Every row gives one point. Before rounding, the points of a table are all equally far from one centre. They may lie mostly on one side of it. Write the centre, to within rounding.
(in the rows, 128 means zero)

Points (8 x 2)
[[102  93]
 [ 84 149]
 [116 150]
 [ 88 151]
 [ 72 132]
 [131 130]
 [131 131]
 [ 90 152]]
Centre: [101 123]

Points (12 x 8)
[[122 105 114 174 124 169 127 166]
 [157 122 127 140 114 156 101 120]
 [148 101  80 149 156  89  92 144]
 [168  95  99  92 136 138 123 159]
 [120 130 132 180 124 135 108 163]
 [138 105 104 158 182 139 113 132]
 [132 103  86  84 149  91 129 168]
 [157  84 125 119 148 121 126 126]
 [113  73  75  94 149 145 123 170]
 [115 132 127 139 134 107  83 182]
 [103  84 117 158 133 125  78 150]
 [127 107  86 104 114 135  60 135]]
Centre: [118 120  90 129 128 128 121 145]

Points (17 x 14)
[[104 101 145 139  90 182 108 163 119 159 191 132 111 135]
 [ 93  79 148 104  80 156  97 150 130 116 150 152 127 135]
 [ 93 123 146 121 104 163 108 207 133 152 125 106 137 144]
 [111 101 126 134 115 175 132 189 114 141 177 149 115 135]
 [ 74  82 148 132  91 164 107 105 134 132 135 147 135 153]
 [122  89 152 113  92 144 123 158 106 127 169 154 107 160]
 [ 95 109 172 141 105 163 110 191 107 132 174 142 127 127]
 [108  90 111 125  85 172 137 180 120 126 115 148 142 133]
 [112 110 130 140 112 153 100 182  93 111 147 156 161 132]
 [134  79 149 133 108 193 112 157 126 144 165 139 158 154]
 [120  92 169 123 106 145 119 167 160 118 161 167 126 145]
 [107  80 124 146 128 162 128 165 112 115 164 149 159 164]
 [107  93 139 158  74 156  93 156 126 164 169 128 170 106]
 [105 111 149 143 113 179 100 125 128 106 161 152 141 167]
 [114 110 123 132  86 128 115 167 149 143 186 151 111 107]
 [100 152 138 133  89 172 104 141 160 140 174 155 131 122]
 [ 94  97 146 157  83 151 109 181 113  99 150 143 135 131]]
Centre: [107 115 141 137 108 143 124 145 130 146 143 128 141 135]

Points (28 x 24)
[[130 101 104  93 140 102 164 104 107 127 111  92 137  84 107 141 180  99
  100 143 121 174 136 180]
 [137 101 116 128 103 174 139 124 128 105  89 112  92  55 107 125 148 139
   91 157 118 157 146 150]
 [151  86 138 116 116 206 130 102 119 119 106 141 152  80 103 136 133 102
   76 130 101 134 145 184]
 [145 111 129 107 114 141 160  90  84 118 122 104 142  54  94 133 170 107
   90 160 113 124  94 152]
 [130 145 135  90 128 130 113  70  70 110 107 146 143  72 128 124 147 103
  102 142 165 141 120 120]
 [171 105 120 108 145 156 139 123  83 122  94 145 135  62 115 134 140  82
  115 142 134 167  92 152]
 [117 117 100 126 133 108 130  75 110 103 121 113 133  79  80  93 153 142
  115 122 153 150 123 155]
 [140 107 131  82 127 148 141 111  92  86  83 130 114  80  95  98 148 126
  113 169 122 119 108 142]
 [135 114 137 119 128 138 121  76  85 121 124 131 162  34  91 106 147 117
  113 126 119 155 113 163]
 [140  86 122  85 103 140 170 107  99  95  80 129 135  76 112 138 141 111
  132 165 134 162 123 172]
 [154  90 113 107 150 163 135 102  93  94 108 129 141  65 129 115 187  80
  110 106 139 161 124 148]
 [136  93 135 124 139 140 155  99  92 127  72 128 142  74  99 113 179 134
  121 167 120 156 121 146]
 [139 114 118 103 143 151 108 131  78 112  83 110 128  59 109 116 142 140
  136 153 100 152 135 143]
 [152 124  99 112 120 142 152 110  94  81 118 123 137  77  71 142 166 113
  105 136 143 142 138 167]
 [127 104 131  78 114 162 171 114 113  95  99 136 125  77 101 112 117  94
  123 141 159 157 154 157]
 [160 104 140  93 153 164 139 100 100 113  91 116 141  70 106 104 158 119
   71 163 131 141 123 141]
 [136  88 141 131 139 119 130  90  79  99  86 138 150  66 117 142 120 109
  116 142 139 186 156 171]
 [136  79 115 125 142 143 134  86  99  77 108 114 122  48 111 124 164  94
  108 151  97 148 143 143]
 [161 100 133  90 130 124 168 116 107  82  88 124 147  73 117 141 150 137
   79 116 133 139 126 142]
 [141  96 132  99 109 133 137  74  82  92 117 117 131  95 127 161 145 139
  104 160 152 171 107 158]
 [126 106 131  84 129 121 133 127  95 137  76 113 157  43 103 119 133  88
  118 155 104 135 124 127]
 [125  68 103 129 104 127 149 110  58 128 107 144 114  61 116 107 133 116
  102 131 115 157 117 172]
 [150  81 129 105 116 149 161 126  95 112  92 127 110  87  85 123 122 113
  104 171 117 155 117 153]
 [150 126 127  83 122 121 165 112 104 110 101 120 159  65 103 131 161 123
  101 156 113 158 120 139]
 [136  89 148 109 131 168 108 150  93 132  84 119 138  79 133 144 141 125
  115 183 147 164 104 154]
 [137 135  96  98 146 161 148 121  73 103  93 117 128  71 109 125 153 117
  115 174 133 159 108 143]
 [153 105 103 146 159 141 113 118  76 136 138 137 139  74 109 152 153 121
  113 155 119 160 129 163]
 [115 133 127  70 112 144 144 143  91  90 114  92 135  57 112 126 137 114
  129 145 124 156 134 140]]
Centre: [105 114 128 123 128 142 126 110 113 120 102 121 131  94 131 135 139 103
 102 126 129 131 121 165]

Points (31 x 24)
[[110 142  74 128 114 131  93 133 152 115 132 118  99  82  69 104 142 125
  147  92  72 153 109 151]
 [126 163  97 135 131  93  89 156 134  94 146 127  91 115  59 134 160 131
  142 145  69 137 115 161]
 [118 143  87 114 103 127  97 158 141 120 121 150 105  96  72 104 127 113
  163 101 128 163  84 135]
 [120 134  74 140 112 114  91 171 129 100 136 128  97  89  57 140 133  99
  146 150  93 136 147 139]
 [107 150 107 141 120 136  89 141 142 125 138 107  79  94  80 115 147  95
  166 118  99 156 120 159]
 [109 175 100 134 121 130  68 165 152 114 136 122 112  81  63 106 150 121
  156 116  95 133 100 173]
 [105 157  83 150  95 123  93 168 135 124 116 137  90 106  62  98 146 117
  149  98 102 128 119 167]
 [105 141  91 123 127 117  85 132 133  90 119 127  99  96  54 136 125 142
  130 120  60 168 117 149]
 [125 171  79 150 130 119  90 151 135 102 134 114 100 110  75 124 110 106
  150 103  84 150 129 164]
 [104 164 100 128 123 129  92 165 156 108 121 135  80  95  63 108 120 108
  141 137 102 161 125 151]
 [108 149  86 119 129 118  94 141 150 108 150 127  90  80  70 107 120 111
  155  98  92 132 134 160]
 [123 116  83 148 121 121 104 144 133 103 142 151 105  89  80 112 133 109
  155 136  79 167 139 163]
 [118 149 104 123 111 120  94 147 131 128 126 130  84  91  48 118 116 108
  151 104  90 143 119 155]
 [120 123  74 144 117 149 113 146 163 123 135 135  79 112  68 124 132 110
  135 107  81 166 123 147]
 [106 157  68 132 120 151 121 150 125 120 128 118  54 103  71 130 162 139
  146 139 101 154 131 170]
 [119 155 120 158 112 125  92 159 164 109 141 110  83 122  61 128 149 126
  103 102  85 154 134 175]
 [136 142 117 159 111 125 107 148 126 115 146 139  77  66  71 107 116 115
  161  98  91 141 103 157]
 [105 130 106 183 114 158 107 139 130 137 143 151 101 110 101 102 132 113
  160 140  95 152 102 158]
 [117 146  95 120 117 120 117 158 131 104 162 125  97  61  69 113 123 109
  145 100  88 153 118 143]
 [ 91 148  82 166 108 117 108 151 158 132 128 139 113 103  74 125 128  92
  165 128 101 121 118 143]
 [ 91 164 105 116 114 133  97 151 130 115 127 115  88 107  69 114 135 105
  152 138  86 143  98 146]
 [122 148  98 128 131 136  99 153 145 139 131 100  86  90  53 118 139 118
  151 114  87 173 133 142]
 [110 151 101 118 124 123  93 129 149 131 137 144  83  82  78 111 135 102
  121 130  72 139 106 159]
 [121 146  99 115 116 109 107 180 153 130 129 109  54  93  57 123 116 134
  157 127 106 133 141 148]
 [121 164  95 152  91 150 100 148 134 143 128 109 115 106  54 136 128 117
  148 108  85 144 102 160]
 [120 166 105 146 106 104 104 151 115 115 172 140 123  87  81 116 134 103
  143 117  92 143 112 153]
 [ 87 156 107 155 118 113  94 151 163 133 132 106  94  88  76 107 119 129
  154 157  95 132 147 165]
 [121 142 110 144 115 125  84 151 134 123 112 128  76  94  66 119 104 116
  141 100  86 117 111 196]
 [103 136  82 177 118 147 107 130 136 121 132 129 121  73  82 125 103 114
  151  93  72 121 118 160]
 [109 142  92 148 107 148 101 124 152 109 159 114  91  91  64 105 127 104
  119 103  98 145 116 135]
 [124 144  69 148 115 135 110 135 116 112 141 123  93  90  68 123 121 118
  150 125  83 169  90 153]]
Centre: [130 127 109 143 139 130 112 154 137 115 119 120 116  97 109 140 141 160
 122 123 125 119 114 142]

Points (30 x 24)
[[115 164 105 131  89 141 209 117 155 142 128  87 127  93  86 132 145 159
   86 121  96 151 135 168]
 [104 143 106  99  99 170 161 117 128 140 131  98 152 107  85 179 164 149
   88 132 111 167 105 110]
 [113 161 124 103 129 170 139 110 148 141 121  85 132 112  82 151 177 168
   64 138 133 141 110 177]
 [112 189  92 122  97 184 148 127 169 154 157 125 142 135 104 157 160 149
   85 138 122 164 134 153]
 [124 130 105 159 115 176 171 170 137 150  74 116 156 119 106 137 161 149
  110 115 100 172  77 139]
 [ 98 161 103 134  92 113 182 130 144 160 120  99 141 104 130 138 141 179
  134 106 103 146 132 170]
 [154 154 109 139 110 152 182  98 124 163 126 105 111 125 142 136 174 165
  117 116 122 176  99 116]
 [ 88 155  98 128 108 142 156  81 164 130 129  77 141 122  70 148 145 129
  117 145 156 165 122 163]
 [108 137  74 140 104 144 149 103 140 148 149  79 148 138  99 137 129 170
   98 112 145 153 106 154]
 [128 147 107 106  90 142 145 149 143 101 108 114 162 114 119 147 134 171
  106 119 144 190 106 122]
 [125 180 102 119 125 163 171  95 155 170 116  74 110 144 123 145 157 176
  119 126 127 159 101 149]
 [ 88 175 126 131 107 162 179 174 129 128 145  98 125 129  82 139 164 144
   97 115 142 128 122 153]
 [103 154  92 136 127 154 170 128 151 140 115  79 125 115  79 149 118 189
  133 136 104 154 132 147]
 [119 165  88 130  84 149 178 141 178 127 121  93 100 144 108 160 126 113
  124 103 149 156 146 152]
 [124 174  90 107 122 134 147 143 153 150 146  82 153 118 104 142 134 162
  113 150 143 160 109 170]
 [115 160 101 132  86 138 146 155 143 145  85 127 125  86  92 127 126 138
   78 148 145 138  71 159]
 [116 157  97 131 125 178 164 104 116 145 143  96 115 124  77 179 152 137
   79 143 112 131 144 160]
 [ 75 159 143 128 106 140 135 123 135 141 111  77 154 107  91 149 174 157
  108 119 158 171 102 147]
 [124 168 108 142  93 123 163 126 175 119  94  69  99 123  63 132 146 140
  120 117 154 157 112 166]
 [115 172 107 143  91 160 165  85 151 144 148 108 111 123 131 132 179 150
  113 128 134 163 153 111]
 [109 165  92 113  85 143 150 143 167 108 117  96 128 100  99  88 171 147
  129 129 164 147 112 137]
 [121 162 109 111  84 156 132 116 185 141 127  88 111 112 126 171 118 145
  110 120 138 128 109 183]
 [117 154  95 138 117 161 178 134 175 128 135  64 146 114  83 161 156 128
   85 112 127 164 110 153]
 [ 88 171 119 138 128 119 172 106 168 154 135  96 124 151  84 147 152 170
  128 132 111 165 133 161]
 [156 157  69 108 122 120 154 144 133 127  96  83 116 100  97 123 147 140
  121 107 153 177 138 142]
 [115 168 109 166 102 162 151 133 151 159 110  91 143 101  83 153 132 144
   78 123 116 147 175 148]
 [121 145 112 136  95 131 194 149 160 137 140 126 115  77 124 154 172 123
   92 124 120 157 121 171]
 [115 151 100  97 107 171 166  97 150 131 101 120 102 104 118 179 154 151
   90 128 157 126 111 169]
 [124 151 125 143  72 178 168  99 132 140  83 105 140 123 110 146 150 142
  110 139 184 155 108 141]
 [138 163 109 140  96 116 179 170 162 142 103 105 101 101  95 153 160 142
  114 144 144 152 136 141]]
Centre: [120 149 117 125 107 153 142 121 136 136 106 116 122 126 105 126 149 125
 114 120 110 153 119 153]

Points (29 x 24)
[[111  64 112 109  87 131 111 148 157 130 124 150  92 137 141 141 140 124
  110 121 118 133 157 169]
 [143  92  99  90  92  93 160 123 139 158 142 148 105 118 126 144 115 105
  146 125  99 148 187 160]
 [121 116  93  97  80  88 149 128 120 141 144 148  82 144 118 135 107 103
  118  90 136 119 161 151]
 [114 127  91 125 108 126 131 143 151 142 132 145  58 123 107 121 111 128
  159 131  92 167 149 174]
 [127  87  79 103  85 113 145 143 136 144 131 122  51 137 113 149 104 125
  154 114 141 117 171 182]
 [ 98  68  88  89 132 102 136 129 107 161 124 136  75 121 153 141 112 113
  147 109 111 133 150 186]
 [ 91 105  93  56 103 119 149 115 136 110 135 135  84 119 149 170  93 114
  150 116 123 144 166 166]
 [116  88  90  86 106 113 137 139 149 128 129 177 108 134 144 149 137 149
  171 122 112 112 183 161]
 [107  89  66  79  96 108 156 148 140 130 135 141  86 124 135 142 111 103
  143 110 125 114 170 164]
 [ 83 105 117  81 116  86 144 124 138 144 159 134  72 151 119 151 100 128
  130 107 111 141 149 141]
 [ 82  79  99  88  94 107 151 129 110 104 145 139  89 130 129 133  94 122
  139 111 115 137 134 190]
 [ 98  95  86  84  91 100 145 119 134 116 118 151  73 119 111 164  98 109
  154 116 123 131 194 154]
 [113 106  67  90  90 123 133 141 112 178 138 136  67 135 124 162 136 116
  151 140 124 139 152 170]
 [105  76 110 107  83 113 136 111 123 145  96 149  77 147 146 171 117 127
  143 118 100 121 187 161]
 [122  70 100  81 110 134 149 153 138 135 125 149  67 130 113 157 124 110
  155 101 119 131 169 186]
 [ 99 107  85  96 115 100 140 119 122 157 141 177  84 111 122 171 107 118
  176 131  88 133 158 151]
 [112  86  66 119 132 126 139 112 149 111 139 131  80 134 128 146 112 104
  131 150 111 113 178 125]
 [116 107  84  90 131 100 149 125 139 123 152 163  82 125 118 135 108 135
  127 118 140 110 168 179]
 [107  53 114  97 118 114 151 139 144 158 140 146  85 154 149 134 129 115
  146 110 101 144 146 167]
 [153  76  83  93  90 134 161 143 118 168 121 159  65 123 166 158 116 110
  138 139 127 139 143 160]
 [111  95  90 108  90 101 151 102 121 136  99 141  67 143 156 162  98 140
  144 110 121 141 175 182]
 [ 96 100  67  83  86 112 129 145 125 132 121 121  82 123 145 161 105 120
  161 131 125 139 197 164]
 [ 86  86 106 104  91  76 147 106 120 132 156 158  80 134 155 137 120 112
  141 126 116 148 168 155]
 [105  92  74 109 109 134 124 129 142 143 127 156  91 143 147 138 131 125
  155  94 115 133 176 182]
 [ 90 106  98  74 101 104 149 110 152 131 115 143  75 135 145 124 123 137
  149 127 122 134 177 172]
 [ 98  73  83 107 116  91 129 131 121 152 131 153  89 109 158 176 104 139
  141 105 128 112 150 172]
 [101  77  89  97  92 104 153 163 137 108 159 157  77 113 129 147  78 131
  164 132 142 139 174 160]
 [103  91 107  86 125  96 143 124 170 131 122 145  99 139 146 146 105 140
  137 120 114 140 150 189]
 [ 95 117  75  75 107 109 132 101 138 142 146 139  75 135 123 147 117 129
  171 130 122 144 156 179]]
Centre: [128 102 119 113 113 123 133 134 113 127 125 136  94 127 134 144 110 127
 157 134 134 138 146 138]

Points (29 x 24)
[[122 101 140 152 177 133  87 137 112  87 132 141 131 153 197  95 113 140
  111 127 116 112 155 123]
 [107  94 130 142 144 136 109 100 108  67 148 150 140 151 187  74 125 156
  145 144 111 122 153 139]
 [138  66 161 137 148 142  94 138  86 113 144 156 149 131 191  90  98 135
  144 121 122 146 173 157]
 [128  86 158 160 123 148  88 138 125 112 120 162 161 131 182  85 104 168
  125 148 101 150 174 143]
 [130  91 165 163 116 128 134 142 104  94 114 123 122  98 197  91 102 194
  146 122 116 129 137 124]
 [111  85 138 173 118 131  88 129 106  87 152 152 116 119 207 108 123 163
  140 155 107 134 164 133]
 [141  92 172 180 163 144  80 106 112  92 150 144 120 164 161 104 114 131
  149 109  99 126 147 174]
 [143  83 136 174 126 123 100 116  74  90 158 136  99 111 184 104  91 141
  138 129 102 154 159 129]
 [122  84 148 148 145 137  81 135 134 116 156 113 140 112 166  97 112 135
  158 154 103 130 155 158]
 [126  97 190 130 138 155 102 127 153  83 124 182 145 143 177  85 109 135
  146 133 111 112 139 125]
 [131  65 133 151  94 132 134 112  94  60 155 134 129 121 159  89 113 159
  138 131 114 109 169 167]
 [106  93 158 154 118 132 112 106  87  70 144 169 140 116 192  88 106 144
  125 114 109 107 179 143]
 [141 102 155 121 136 159  84 118  94  82 125 152 142 133 191  90 107 151
  152 151 137 144 155 166]
 [154 100 153 144 137 137 109 132  93  78 149 156 144 142 156  99 110 131
  127 155  85 139 186 133]
 [126  88 136 166 140 129 105 125  82  78 113 113 140 119 174  98 119 155
  127 138  80 104 154 131]
 [125  98 159 119 131 146  58 119 102 112 113 134 154 116 161 103 138 169
  122 104 127 120 148 116]
 [ 99 101 160 126 113 149  96 126 103  80 146 120 126 138 184  99 109 142
  166 131 100 134 152 138]
 [132  75 128 135 104 129  98 115  96 106 119 142 142 122 188 129 105 162
  143 173 112 132 158 178]
 [140  97 154 147 125 122  77 102  91  99 121 154 155 123 200 111  81 153
  132 124 126 111 170 143]
 [120 113 164 163 126 134 104 124  83 131 141 115 148  81 174  91 146 133
  124 154 109 116 156 153]
 [167 114 158 162 125 129  79 149 103  85 126 136 108 134 203 104 123 149
  140 135 128 134 176 165]
 [138  91 144 138 113 109  76 138 112 110 120 132 174 126 181  79 106 141
  146 145 122 133 137 128]
 [132 108 129 170 124 113  86 113 117  89 121  99 109 116 171  61 129 153
  132 118 103 123 154 144]
 [137 102 160 139 145 123 130 147 121  75 148 139 133 124 193  90 112 174
  153 129 105 132 170 135]
 [101  87 133 135 123 151  76 115 116  73 122 138 133 111 167  98 122 164
  160 121  94 132 145 139]
 [135  61 139 180 127 148  98 147 109  86 125 124 128 151 170 103 120 149
  108 116 145 147 194 157]
 [129  49 170 158 141 151  87 118 122 106 117 119 107 132 181  65 121 131
  145 151 136 132 148 158]
 [128  97 134 158 128 132 119 136 144  66 156 119 120 133 183  87 118 152
  122 143  99 110 154 115]
 [106 120 165 155 116 134  74 129  88 103 107 118 124 120 196  87 150 153
  142 138 117 126 138 130]]
Centre: [137  98 148 156 120 136 127 116 117 115 121 152 119 130 154 115 129 134
 129 122 133 129 138 142]
